Each row of a before or after table is a point. One or more steps were done to the points. Then noise was added and the rows were shuffled. The steps act on columns, c1 being the first. What was done? A step turns or swaps two columns, mirrors them in a line or flattens them onto one, adds a multiple of one to another, or multiplies or shifts one. Angles are multiples of 10 degrees, from the lower column toward the higher: turns from -170 to 170, lines from 10 to 170 but not 90. Use the fewest steps. Two steps may share a column if one is a turn and the other turns, adds or multiplies; they go together, in the order done. Otherwise the lowest column goes first.

Before (12 x 2):
[[ 29   9]
 [ -4  13]
 [  7  20]
 [  3  20]
 [ -2  14]
 [ 19   8]
 [  0  19]
 [ -1  12]
 [ 43 -10]
 [ -3   9]
 [ -4   0]
 [ -2  13]]
After (12 x 2):
[[-24   0]
 [ 21 -30]
 [-21  35]
 [-24  28]
 [-22  39]
 [-14  60]
 [-20  58]
 [ -1  24]
 [-17  61]
 [-22  41]
 [  9  27]
 [-23  40]]
Steps: shift c1 by -20; multiply c2 by 3

Before (13 x 8):
[[ 13  14   6 -10   7   6   9 -17]
 [  1   6   5  11  -2 -11  -2 -12]
 [ -7   3  -1 -16 -16  12   7   3]
 [ 16  -2  -6   7   6  -5 -15   8]
 [ -8   2  -1  10  -5 -14  11 -19]
 [  3   9  10  10  -1  -8 -12  -4]
 [ 11 -10 -10   0   0  -3  -6   4]
 [ 13 -17   3   6  -3 -15 -18   9]
 [-10  -2 -12 -10   6   1   2  10]
 [ 13   6 -17  -2  -5 -10  -5  -5]
 [  0   2  -8 -14 -12  -8   1  -2]
 [ -8  -5  -1   4   7  10  -7   3]
 [ -1  -3   6  12  -2  -4  -2  13]]
After (13 x 8):
[[ 26   2 -11   8  22  -2 -12  -6]
 [  1  -4  -5 -14 -19 -12   5  -3]
 [ 22   5 -10  -2   1 -10   6 -15]
 [  2  11  12  10  11 -11   0  -5]
 [ 17  -9  -9   1   3  -2  -2  -8]
 [-13  -3  -2   4   2  12  -5  -4]
 [ 21 -13  -2   6  14 -16 -21  -3]
 [-14   8  11  11   9 -14  18  -6]
 [  3  14  11  12  13  -7  -9  -4]
 [  0   3  -4  12   0  -5 -11   8]
 [-16  -7 -17 -11  15   4   2   1]
 [ -9  -6  -2 -17 -60   4   4   5]
 [ 21   8  16  -9   9   9  13  -2]]
Steps: multiply c1 by 1.6; add 0.5 times c4 to c2; turn c3 and c8 by 40 degrees; turn c7 and c8 by 40 degrees; turn c5 and c6 by 30 degrees; multiply c5 by 3

Before (8 x 14):
[[ 27 -38  39 -12  28 -32  -9  18 -12 -34  33   4 -11  60]
 [-26 -13   1  -7  16  -4  -9  15  12 -12  22 -22 -34   7]
 [ 12 -28  -9  41  18   9 -15 -15  -6  20  22  -8  21   6]
 [-18  24   7  -6 -33  23   4   7 -29   3  -1  26 -20   9]
 [-11 -17 -14   3  15 -19 -18 -19  -5   9  -6  25   3  13]
 [-26  12  22  -5 -42  27  -7 -17  -9  34  10   8 -10  53]
 [ -3  15  33 -26  32 -31 -12   0  15   8  30  22  22   2]
 [ 10   6  13  20 -34 -22  -8   8  38 -39  -6  11  24  23]]
After (8 x 14):
[[-18 -25 -19 -12 -35 -12 -15  18  -7  26  11  -8  29  24]
 [ 13  -2   3   6  17  -1 -15  41 -11 -40 -24  -5  12   9]
 [-22   6  12  18  14  12 -12   4 -12 -17  18 -20   9  13]
 [ 15   6  19  -6 -34  18  17  -9  48  18  12 -23 -27  11]
 [ 18   0  -3  19 -43  35   9  -2  42 -18  -6 -10 -34  53]
 [-20  27 -36 -16  27 -26 -24 -14  11   8 -23 -20  42  61]
 [-28 -26 -50   3  33   0 -17 -25 -13  -4 -14 -32  -7   1]
 [-14  35 -13 -14  13  26   3 -12 -19  16 -30  10   2   8]]
Steps: turn c1 and c6 by -70 degrees; turn c6 and c7 by 30 degrees; turn c2 and c13 by 120 degrees; turn c10 and c13 by -140 degrees; add 0.7 times c5 to c9; turn c3 and c9 by 150 degrees; turn c4 and c8 by 100 degrees; turn c11 and c12 by -150 degrees

Before (12 x 24):
[[  2 -11  28  -9  22   5 -17  -3   1 -14  -2  24 -34  24  -6  12 -23   4
   -9  -2 -15  10   6   2]
 [ -1   7  -9 -24  20  13 -22  -1  17   2  30  21  -9   1  -1 -13 -19   8
    2  -1 -11   7 -17   1]
 [-10  -7  29  -1   5   6  -9 -22   8 -14  -4  -6 -12   0 -23  -3   0 -29
  -17  -1 -30   7  -1  -5]
 [ -4 -18   2  -4 -19 -11  -4  -2  -8   9  -6 -12 -24   7  12  -8  -2  -3
    3 -27  -5 -12   8  20]
 [ 24 -17   4 -18   5  -2 -14   4  -9 -19 -18  -6  -7   1 -12   0  -1 -21
   24 -19 -25  -9 -37  -8]
 [ -5 -15  -2   3  -4   5  13 -14   5 -35  -4  -4 -20 -32  11  29  -6  11
  -23   3   8   5  10  -7]
 [  2  -1   3  -5  10 -16  -7 -21  -9 -11  22  -3   5   5 -10   7  17 -27
    1   9  -9 -21  -5  20]
 [  1 -31  13   9   4  14 -13 -34  -2  -1  11  -3 -22  22 -14 -10  -6 -13
    2  19  17 -17   4  -7]
 [ -5 -14   3  20   0 -29 -20  -6   4  -4   7   8  32  22  16 -10  13  -2
   -2  17  -2  17  11  10]
 [-22  15  12  10  14   6   8  15   3 -15 -22   8   8  -4  19  10 -16   5
  -10 -10  20  -1   8   2]
 [ 36  -8  16   9 -12   6   9 -17  23  12 -19  21 -11 -24   9  -1  -3   6
   27 -10 -22 -13 -19  -1]
 [ -4  15 -11  -8  10  -3 -20  -9  -4  -7 -12  21   2  10 -33 -19  -8   2
  -18 -26  -7 -53 -18   6]]
After (12 x 24):
[[-10  -7  29  -1   4   7  -9   0 -10 -13  -4  -6   3  -1  26  -3  -4 -29
  -16  -1 -31   7  -1  -5]
 [  0   7 -10 -25  16  14 -22   0 -36   3  30  20   9   1   4   2  -5   8
    1  -1 -11   7 -17   1]
 [  2 -30  13   9  -4  15 -13   0 -22  -1  11  -3  16  23  22  14  -8 -12
    2  19  16 -17   4  -7]
 [ -4  15 -11  -9  17  -3 -22   0 -38  -7 -11  20 -13  10  31  28   7   2
  -17 -26  -8 -54 -18   6]
 [ -6 -15  -3   4 -15   5  13   0  61 -35  -5  -4  23 -33  -3 -41  -9  11
  -22   3   9   5  10  -7]
 [ -4 -18   2  -3 -32 -11  -3   1 -13   8  -6 -11  26   8  -3  18  -9  -3
    2 -26  -5 -12   8  21]
 [  3 -11  28  -8   7   7 -17   0  25 -14  -2  23  30  25  17 -16  -5   4
   -9  -2 -16  10   6   1]
 [ 35  -8  16   8 -19   6  10   0 -13  11 -19  20  14 -24  -5 -18  11   5
   26  -9 -22 -12 -20  -1]
 [-22  15  11  10  15   5   8   1  20 -16 -22   9  -1  -4 -21 -16 -10   6
  -10  -9  20  -1   9   2]
 [ -4 -14   4  21  12 -28 -21   0 -23  -3   7   9 -24  21 -25   9  18  -1
   -1  17  -1  19  12   9]
 [ 24 -17   5 -17   4  -2 -13  -1   5 -19 -17  -6   2   0  14   8  -7 -21
   25 -19 -25  -9 -37  -9]
 [  2  -1   3  -5  14 -16  -6   0  21 -11  22  -3  -7   6   7  -1  15 -27
    2   8  -8 -21  -4  20]]
Steps: turn c13 and c15 by -160 degrees; add -0.5 times c13 to c5; multiply c8 by 0; multiply c16 by 2.5; turn c9 and c16 by -120 degrees; add 0.7 times c12 to c17

Before (10 x 64):
[[ -6  10  -1   9   6  14   5  -3   7  19  10   4  18  25  12 -25  -8  13
  -16   0  18  22   1 -29  -3 -19 -34   7   2   8 -26   0 -12 -29 -15   9
   18 -18  -4  22  -4 -25 -17  13  29 -21  14   5 -11  21   0   5 -13 -23
   17  21   8  -2 -23  13  13 -23  30 -20]
 [-27  11  27 -18  -7 -13 -11  -1  25  28 -22  -4  -6  -3  28 -20 -12  28
  -16  29  29  -7  24   9 -11  21   5  23  12  -6  10   6  14 -22   6 -32
    4  -8  -6   2 -22 -30   6  18 -25 -19 -13  -7   2  -8 -10  -8 -21  22
  -23  -7  11   8  17  26  18  -6 -16 -24]
 [-22  20  26 -26  -1  30  13   1   4  -1  24  16 -15 -24  15  14 -20  32
  -11 -10  -7   8   5 -30 -13 -16   6  19   2  14  -4 -16   3 -12  -2 -13
   22  -5  15 -24 -31 -24 -30 -12   8  17   0  24 -10  17 -13  12   6 -12
    2  25  -3   1 -29  25 -24  -3  10  23]
 [ 25 -13 -10 -18  14 -18  -9  -2  10 -15 -28 -28  -1  -1  14  18 -11   7
   10  11  30  20  -7 -25  10   3 -22  26  10  25  13  -6 -34 -26 -22 -16
  -27  15  -2 -19  -1 -10 -11 -10  17  -1 -40  22  23   1 -12  19  -6  26
  -26  24  27   6 -18   6 -20  -7  30 -16]
 [-26  35 -15  20  12   6  15  13  -3 -16  -3 -31  25   1  14 -19   9 -14
    4  -1   5  21  -3 -23 -10 -18  -2  -2  -8  17  25  -3  17  -9   2  -4
   -8  -2 -29   9  23  -6 -28  -9 -16 -14  -4 -21 -19 -20 -23 -15 -16  -6
    4  -6  -5  -1   8 -13 -18  -1  -8 -21]
 [  2  19 -17  -3 -10  25 -22   2  15  33   5  11   9 -21   4 -26   2 -18
   19 -12   3   6   3  24   0  24  11   1  11 -22  28   1  -7  -4  22  13
   -6 -16   4   8 -29  11   5   3 -18   6 -13 -11  26   5  21  -5  12  27
   -7  13  21   4 -14  -2  20 -43  16 -29]
 [ -3  30 -13   7  -7  28 -16  -2 -19  17 -30  22  11  20 -22  13   0  -8
  -16  -1  -9  26  -5  15 -23  10 -26  -5  -9 -16  -6  24 -17 -32  21 -31
   22  20 -10  10  10 -28  25  -5 -22   9  -1 -33 -24 -24 -16  19  14 -18
   13 -17 -23  -1  12  36  30 -48  32  -5]
 [ 10   7 -23   8  -3  24   0  40 -32  27  -3 -12 -13   2  -1 -39 -22  13
   -1  27 -20 -13   7   4 -20 -20 -18  22  18 -17 -20 -27   9  -5 -13   9
   -1  13 -22  -3   5  -8 -16 -12  -5  -1 -25  -2   3  19 -13  11  19   2
  -23 -27  28  14 -17  -1  -2  -7  12  13]
 [-23   3  27 -21  16 -23  -2  -4 -26   7  -5  24   7  18 -16 -17 -16  14
   36  -8   3 -10  24  14   9 -14   8  12  17  11  -9  -3  10   4 -17 -11
  -23  -9   7   8   1  -5  13  29 -19  23  13 -12   2   3  -7 -14 -11  29
   12 -31 -22   6 -32 -10  24 -16  -2  15]
 [-25  33   8 -20   0  21   2  30 -22 -12 -20   3  -7   1 -12   6 -16 -11
   -4  -8  -5 -28  15  -8   7   6   3  -4 -13 -28 -15  28  -2  13  15   8
   13 -12   3 -20  -2  17  12 -11  20  14  12  23  19   7  -1 -14 -15 -16
   13  10  -7  19 -22  39  -4  -1 -20   8]]
After (10 x 64):
[[ -3  29 -13  -4  -7  28 -16  -1 -29  18  29  20  12  20 -22  14   9  -8
  -16   0   2  27  -5  15 -22  12 -27  -6 -10 -17  -7  22 -16 -33  21 -30
   21  19 -10   4   9 -57  25  -5 -22   9  -2 -34 -24 -25 -17  19  16 -18
   12 -16 -23  -2 -12  38  29 -50  32  -4]
 [-27  10  27 -20  -9 -14 -11  -3  39  27  10  -4  -6  -3  29 -21  -3  28
  -16  13  34  -7  24   9 -10  21   5  23  12   6  12   6  13 -27   5 -32
    3  -7  -8  13 -22 -61   6  18 -26 -18 -13  -7   2  -9 -10  -7 -21  20
  -24  -6  12   7  -1  26  17  -6 -17 -24]
 [-23   3  27  -8  16 -24  -3  -5 -43   8   4  24   8  18 -18 -16   2  12
   36  -4   3 -10  25  15  10 -14   7  11  17  23 -10  -4   8  23 -18 -12
  -24  -8   4  17  -1  -9  12  30 -19  24  14 -12   2   2  -7 -13 -12  30
   12 -31 -22   6 -22  -9  24 -16  -3  15]
 [ 25 -14  -9   2  14 -19  -9  -1  17 -14  16 -27  -1   1  14  18 -21   8
   10   4  37  18  -8 -24  10   3 -21  26  10  29  14  -6 -34  -8 -23 -16
  -26  15  -1   4  -1 -21 -10 -11  18   0 -39  23  21   0 -13  20  -7  24
  -25  24  28   6 -29   5 -20  -6  30 -16]
 [-26  34 -14  25  11   6  16  13  -5 -17   1 -32  24   1  13 -21  11 -14
    2   0   5  22  -2 -23 -10 -17  -4  -4  -8   0  26  -5  17 -13   3  -6
   -7  -1 -30  -7  22 -13 -28  -9 -16 -13  -4 -22 -20 -21 -23 -14 -16  -5
    4  -6  -5  -3   1 -14 -17  -1  -7 -21]
 [ -6  10   0  11   6  14   4  -3  11  19 -16   6  18  27  12 -27  18  12
  -16   1  14  23   2 -28  -3 -19 -34   8   1  -1 -26   1 -11  -7 -13   8
   19 -18  -4  14  -4 -51 -16  13  29 -22  14   6 -12  20   0   7 -11 -25
   17  21   8  -2 -37  12  13 -23  32 -20]
 [-23  20  28 -11   0  32  12   2   8  -1 -22  16 -15 -23  13  14 -30  32
  -10  -4 -14   8   6 -31 -12 -15   6  18   4  27  -4 -17   4   9  -2 -13
   22  -4  14  11 -32 -48 -31 -11   9  17   0  23 -11  17 -12  13   6 -11
    1  26  -3   0 -30  24 -24  -4   9  21]
 [-24  34   8 -33   1  22   1  30 -35 -11  21   2  -7  -1 -12   4 -24 -12
   -2  -3   2 -29  16  -8   6   6   4  -4 -10  -9 -14  28  -2  25  16   8
   13 -13   4   8  -1  34  11 -10  18  14  12  22  20   7  -1 -14 -13 -16
   14   9  -7  19  -9  40  -3  -2 -21   7]
 [  9   7 -24  -4  -4  23   0  39 -52  26   9 -11 -12   1  -1 -39 -10  13
    0  11 -19 -11   6   3 -20 -20 -19  22  18 -18 -20 -27   7   9 -14  10
    0  12 -23  20   5 -15 -16 -12  -4   0 -25  -3   2  18 -13  11  19   2
  -23 -26  27  15 -18  -1  -2  -6  12  13]
 [  1  19 -18 -18  -9  26 -21   2  24  31  -8  10   8 -22   4 -27   8 -19
   19  -4   1   7   4  24   1  25  10   1  10 -15  27   1  -7   4  22  13
   -7 -18   5  -1 -29  21   5   3 -18   6 -13 -12  26   5  21  -6  12  28
   -8  14  22   4 -13  -1  19 -42  16 -28]]
Steps: turn c4 and c30 by -40 degrees; multiply c9 by 1.6; mirror c11 and c21 in the line at 100 degrees; turn c17 and c40 by -70 degrees; multiply c20 by 0.4; turn c34 and c59 by 40 degrees; multiply c42 by 2
